Rows are points. Each copy is the shape, with its points in the same order, turned, moved and blurred by noise. Is it also mirrored, or only turned?

Shape (5 x 2):
array([[-0.56, -0.34],
       [-0.43, -0.37],
       [ 0.40,  0.73],
       [ 0.43,  0.38],
       [ 0.17, -0.09]])
Copy 1 (5 x 2):
array([[-0.54, -0.37],
       [-0.46, -0.20],
       [ 0.91, -0.17],
       [ 0.56,  0.13],
       [ 0.10,  0.13]])
Copy 1 is: mirrored
Copy 2 (5 x 2):
array([[-0.25, -0.54],
       [-0.11, -0.46],
       [ 0.01,  0.86],
       [ 0.33,  0.55],
       [ 0.25, -0.01]])
Copy 2 is: only turned

Shape, 8 rows:
array([[ 0.37, -0.05,  0.40],
       [ 0.21,  0.34,  0.29],
       [-0.03,  0.42,  0.10],
       [ 0.37,  0.27,  0.08],
       [-0.38, -0.20, -0.12],
       [-0.23, -0.09, -0.63],
       [-0.25, -0.94,  0.46],
       [ 0.12, -0.19, -0.05]])
Copy 1, 8 rows:
array([[-0.24, -0.10,  0.55],
       [-0.37,  0.27,  0.39],
       [-0.26,  0.47,  0.13],
       [-0.53,  0.09,  0.23],
       [ 0.38,  0.18, -0.11],
       [ 0.15,  0.06, -0.57],
       [ 0.82, -0.42,  0.53],
       [-0.02, -0.13,  0.04]])
Copy 1 is: mirrored
Copy 2 (8 x 3):
array([[-0.16,  0.23,  0.18],
       [-0.21, -0.07, -0.01],
       [-0.10, -0.37,  0.00],
       [-0.06, -0.01, -0.14],
       [ 0.54, -0.30,  0.18],
       [ 0.77, -0.40, -0.33],
       [ 0.74,  0.34,  0.90],
       [ 0.38,  0.09,  0.02]])
Copy 2 is: only turned

Shape:
array([[-0.22, -0.27,  0.31,  0.40],
       [ 0.54, -0.29, -0.65, -0.27],
       [ 0.02,  0.24,  0.29,  0.94],
       [-0.34,  0.34,  0.26, -0.12],
       [-0.20, -0.38, -0.23, -0.36],
       [-0.12,  0.38,  0.09, -0.25],
       [-0.32,  0.29,  0.06, -0.24],
       [-0.24, -0.14, -0.38,  0.05]])
Copy 1, 8 rows:
array([[ 0.29, -0.53, -0.01, -0.05],
       [ 0.45,  0.76,  0.20, -0.28],
       [-0.29, -0.70,  0.71, -0.12],
       [-0.18, -0.23, -0.27,  0.28],
       [ 0.63,  0.23, -0.32,  0.05],
       [-0.26,  0.07, -0.30,  0.14],
       [-0.06, -0.09, -0.34,  0.28],
       [ 0.45,  0.15,  0.10,  0.28]])
Copy 1 is: only turned
Copy 2 (8 x 4):
array([[-0.03, -0.42,  0.36,  0.15],
       [-0.50, -0.23, -0.75, -0.47],
       [-0.49,  0.01,  0.59,  0.54],
       [ 0.35,  0.20,  0.11,  0.07],
       [ 0.24, -0.44, -0.39, -0.27],
       [ 0.25,  0.32, -0.08, -0.07],
       [ 0.38,  0.18, -0.09,  0.01],
       [ 0.01, -0.28, -0.36,  0.15]])
Copy 2 is: mirrored
Copy 3 (8 x 4):
array([[-0.18, -0.19, -0.10, -0.62],
       [ 0.11, -0.66, -0.30,  0.65],
       [-0.05,  0.13, -0.82, -0.86],
       [-0.27,  0.39,  0.04, -0.11],
       [-0.39, -0.47,  0.18,  0.19],
       [-0.14,  0.37, -0.02,  0.12],
       [-0.35,  0.26, -0.03,  0.07],
       [-0.51, -0.31, -0.25,  0.05]])
Copy 3 is: mirrored

Shape (13 x 8):
array([[ 0.21, -0.17, -0.20, -0.04, -0.15, -0.04, -0.01,  0.28],
       [-0.16,  0.15, -0.04, -0.07, -0.41,  0.00,  0.07, -0.23],
       [ 0.78, -0.39,  0.16,  0.28,  0.33,  0.07,  0.00, -0.03],
       [ 0.11,  0.13, -0.16, -0.04, -0.44, -0.17, -0.20, -0.13],
       [-0.34,  0.14, -0.02, -0.07,  0.39,  0.63, -0.64,  0.06],
       [ 0.52, -0.30,  0.32,  0.32,  0.43, -0.07,  0.29,  0.01],
       [ 0.00, -0.25,  0.00,  0.07, -0.45, -0.23, -0.15,  0.15],
       [ 0.38, -0.38, -0.15, -0.06, -0.44,  0.12,  0.25, -0.25],
       [ 0.41,  0.09, -0.13,  0.00, -0.67, -0.36, -0.10,  0.07],
       [-0.51,  0.09, -0.47, -0.16,  0.54,  0.19, -0.54, -0.08],
       [ 0.15, -0.14, -0.07, -0.05, -0.27, -0.22, -0.35, -0.22],
       [ 0.62, -0.13, -0.11,  0.53,  0.27,  0.35,  0.40, -0.13],
       [-0.09,  0.17, -0.03, -0.44,  0.67,  0.31, -0.40,  0.12]])
Copy 1:
array([[ 0.27, -0.16, -0.09,  0.18,  0.22,  0.05,  0.17,  0.36],
       [ 0.05,  0.37, -0.13,  0.35,  0.01, -0.14,  0.22, -0.06],
       [-0.34, -0.64,  0.17,  0.05,  0.31,  0.32, -0.19,  0.20],
       [ 0.25,  0.12, -0.24,  0.41,  0.01, -0.12, -0.08, -0.01],
       [ 0.10,  0.63,  0.27, -0.51, -0.11,  0.29, -0.24,  0.43],
       [-0.55, -0.63,  0.06, -0.09,  0.18,  0.16,  0.17,  0.18],
       [ 0.36, -0.11, -0.25,  0.28, -0.08,  0.15,  0.24,  0.00],
       [ 0.01, -0.07,  0.04,  0.59,  0.48,  0.16,  0.21, -0.08],
       [ 0.35, -0.22, -0.28,  0.69, -0.01, -0.20, -0.05,  0.02],
       [ 0.18,  0.65, -0.27, -0.68,  0.28,  0.07, -0.17,  0.38],
       [ 0.23, -0.01, -0.21,  0.20,  0.10,  0.06, -0.14, -0.18],
       [-0.70, -0.31,  0.05,  0.31,  0.41,  0.31,  0.00,  0.52],
       [ 0.09,  0.29,  0.32, -0.71,  0.22, -0.18, -0.20,  0.32]])
Copy 1 is: only turned
Copy 2, 13 rows:
array([[ 0.05, -0.14,  0.00, -0.03,  0.00,  0.15,  0.13,  0.13],
       [ 0.35, -0.45, -0.12, -0.28,  0.00, -0.02,  0.21, -0.39],
       [-0.38,  0.41, -0.01,  0.08,  0.52,  0.34, -0.07, -0.21],
       [ 0.07, -0.45, -0.07, -0.35, -0.15,  0.17, -0.01, -0.25],
       [ 0.72,  0.02,  0.13,  0.23,  0.06, -0.29, -0.71, -0.24],
       [-0.23,  0.56,  0.06,  0.09,  0.41,  0.23,  0.27, -0.37],
       [-0.14, -0.40, -0.01,  0.01, -0.19, -0.02,  0.21, -0.12],
       [-0.10, -0.43, -0.18, -0.21,  0.53,  0.16,  0.30, -0.10],
       [-0.20, -0.50, -0.21, -0.32, -0.25,  0.43,  0.17, -0.11],
       [ 0.67,  0.03,  0.54, -0.24, -0.02, -0.45, -0.55, -0.05],
       [-0.12, -0.41,  0.14, -0.22, -0.01,  0.09, -0.10, -0.33],
       [-0.10,  0.56, -0.42, -0.23,  0.63,  0.10,  0.11, -0.13],
       [ 0.76,  0.20,  0.51,  0.14,  0.14,  0.14, -0.49, -0.15]])
Copy 2 is: mirrored
Copy 3, 13 rows:
array([[ 0.00,  0.14, -0.13,  0.08, -0.05,  0.10, -0.41,  0.00],
       [ 0.11, -0.29, -0.07, -0.16,  0.20,  0.17,  0.17,  0.19],
       [-0.44,  0.44,  0.49,  0.06, -0.12,  0.55, -0.61, -0.10],
       [ 0.03, -0.44, -0.11, -0.22,  0.04,  0.26, -0.18,  0.07],
       [-0.12,  0.06, -0.03,  0.04, -0.64, -0.01,  0.49, -0.70],
       [-0.39,  0.46,  0.60,  0.16, -0.11,  0.32, -0.39,  0.21],
       [-0.18, -0.26, -0.26,  0.10, -0.07,  0.17, -0.30,  0.32],
       [-0.19,  0.09, -0.11, -0.12,  0.53,  0.56, -0.26,  0.01],
       [ 0.19, -0.40, -0.12, -0.26, -0.04,  0.40, -0.56,  0.33],
       [-0.14, -0.24,  0.04,  0.09, -0.29, -0.41,  0.20, -0.71],
       [-0.29, -0.33,  0.00, -0.23, -0.02,  0.21, -0.23,  0.01],
       [-0.02,  0.45,  0.64,  0.32,  0.18,  0.63, -0.22, -0.12],
       [-0.13,  0.30,  0.14, -0.25, -0.50, -0.34,  0.05, -0.56]])
Copy 3 is: only turned
Copy 4 (13 x 8):
array([[-0.04, -0.04, -0.21,  0.34, -0.15,  0.15,  0.12, -0.46],
       [-0.03,  0.34,  0.28,  0.04,  0.08,  0.29, -0.10, -0.15],
       [-0.10, -0.18, -0.42, -0.48, -0.38, -0.49,  0.21, -0.34],
       [ 0.02,  0.28,  0.15,  0.10,  0.11,  0.20,  0.22, -0.42],
       [-0.42, -0.73, -0.04, -0.17,  0.78,  0.14, -0.06, -0.12],
       [-0.08, -0.20, -0.26, -0.30, -0.57, -0.50, -0.03, -0.01],
       [-0.15,  0.25,  0.08,  0.29, -0.12,  0.02, -0.06, -0.51],
       [-0.22,  0.53, -0.35, -0.13, -0.26,  0.27, -0.08, -0.30],
       [ 0.17,  0.40,  0.11,  0.19, -0.14,  0.28,  0.37, -0.57],
       [-0.01, -0.40, -0.12,  0.17,  0.94, -0.04, -0.10,  0.17],
       [-0.10,  0.27,  0.08,  0.09,  0.21, -0.05,  0.13, -0.49],
       [ 0.22, -0.16, -0.44, -0.61, -0.47, -0.06, -0.21, -0.08],
       [-0.33, -0.57, -0.18,  0.07,  0.40, -0.01,  0.36,  0.27]])
Copy 4 is: mirrored

Shape:
array([[-0.32,  0.16,  0.27, -0.26, -0.09, -0.20, -0.01, -0.21, -0.03],
       [-0.08,  0.02, -0.48,  0.24,  0.50, -0.01, -0.12,  0.02, -0.31],
       [-0.40, -0.17, -0.38, -0.18, -0.06,  0.29,  0.56, -0.31,  0.37],
       [-0.13,  0.39,  0.30, -0.15,  0.16, -0.42,  0.13,  0.32,  0.32],
       [ 0.16, -0.21,  0.58, -0.28, -0.27,  0.21, -0.04,  0.10,  0.03],
       [-0.33, -0.08, -0.14, -0.56, -0.12, -0.34, -0.44,  0.07, -0.08],
       [-0.24,  0.06, -0.22,  0.16,  0.14,  0.00, -0.04, -0.35, -0.31],
       [-0.07, -0.07,  0.31,  0.27,  0.34, -0.16, -0.34, -0.20, -0.39],
       [-0.08, -0.16, -0.23, -0.07,  0.19, -0.04, -0.05,  0.16,  0.19],
       [ 0.63,  0.17, -0.04, -0.23, -0.26,  0.11, -0.02,  0.28, -0.30],
       [ 0.33, -0.24, -0.62, -0.26, -0.11,  0.47,  0.05, -0.55,  0.34],
       [ 0.39, -0.17,  0.17,  0.24, -0.23, -0.51,  0.10, -0.27,  0.12],
       [ 0.07,  0.01, -0.12, -0.72,  0.22, -0.03,  0.04,  0.21, -0.23]])
Copy 1:
array([[-0.18, -0.40,  0.24, -0.15, -0.12, -0.06, -0.27,  0.08,  0.20],
       [-0.17,  0.34, -0.49,  0.06, -0.05, -0.27, -0.22, -0.47,  0.10],
       [ 0.23,  0.24,  0.22,  0.18, -0.63,  0.35, -0.05, -0.04,  0.33],
       [ 0.13, -0.37, -0.03,  0.21,  0.40,  0.01, -0.21,  0.20,  0.12],
       [-0.23, -0.54,  0.18,  0.06, -0.22, -0.05,  0.55,  0.10, -0.21],
       [-0.40, -0.57, -0.12, -0.01, -0.18,  0.32, -0.43, -0.24, -0.06],
       [-0.20,  0.18, -0.10, -0.26, -0.27, -0.23, -0.25, -0.23,  0.24],
       [-0.55, -0.01,  0.01, -0.29,  0.20, -0.38,  0.01, -0.23,  0.04],
       [-0.15,  0.03, -0.18,  0.16,  0.00,  0.31, -0.02, -0.19, -0.03],
       [ 0.12, -0.43, -0.48,  0.12, -0.34, -0.33,  0.17,  0.01, -0.61],
       [-0.22,  0.48, -0.26,  0.05, -0.94,  0.33,  0.00,  0.27, -0.19],
       [ 0.02,  0.02,  0.13, -0.51,  0.10, -0.01,  0.08,  0.18, -0.46],
       [-0.20, -0.41, -0.12,  0.57, -0.25, -0.03, -0.34, -0.23, -0.31]])
Copy 1 is: mirrored
Copy 2:
array([[-0.06,  0.14,  0.08, -0.07,  0.22, -0.07, -0.20, -0.07, -0.29],
       [ 0.24, -0.23,  0.60,  0.31, -0.02, -0.04,  0.25,  0.29,  0.35],
       [-0.02,  0.51,  0.38,  0.39,  0.08, -0.03, -0.43, -0.44,  0.58],
       [-0.05,  0.08, -0.23, -0.25,  0.29,  0.44,  0.02,  0.23,  0.00],
       [-0.03, -0.21, -0.44,  0.09, -0.26, -0.09, -0.24, -0.32, -0.21],
       [ 0.27,  0.47,  0.01, -0.04, -0.11, -0.32,  0.19,  0.04, -0.23],
       [ 0.13, -0.14,  0.62,  0.27,  0.13, -0.17, -0.03, -0.04,  0.00],
       [-0.17, -0.53,  0.29,  0.19,  0.05, -0.22,  0.19,  0.25, -0.22],
       [ 0.10,  0.11,  0.01,  0.24, -0.05,  0.03,  0.18,  0.00,  0.35],
       [ 0.64, -0.41, -0.06, -0.26, -0.27,  0.13, -0.06, -0.40,  0.04],
       [ 0.51,  0.04,  0.19,  0.35,  0.16, -0.51, -0.15, -0.73,  0.72],
       [-0.20, -0.36,  0.09, -0.25,  0.27, -0.03,  0.32, -0.55,  0.07],
       [ 0.40,  0.17, -0.03, -0.23, -0.33, -0.17, -0.17,  0.17,  0.19]])
Copy 2 is: mirrored
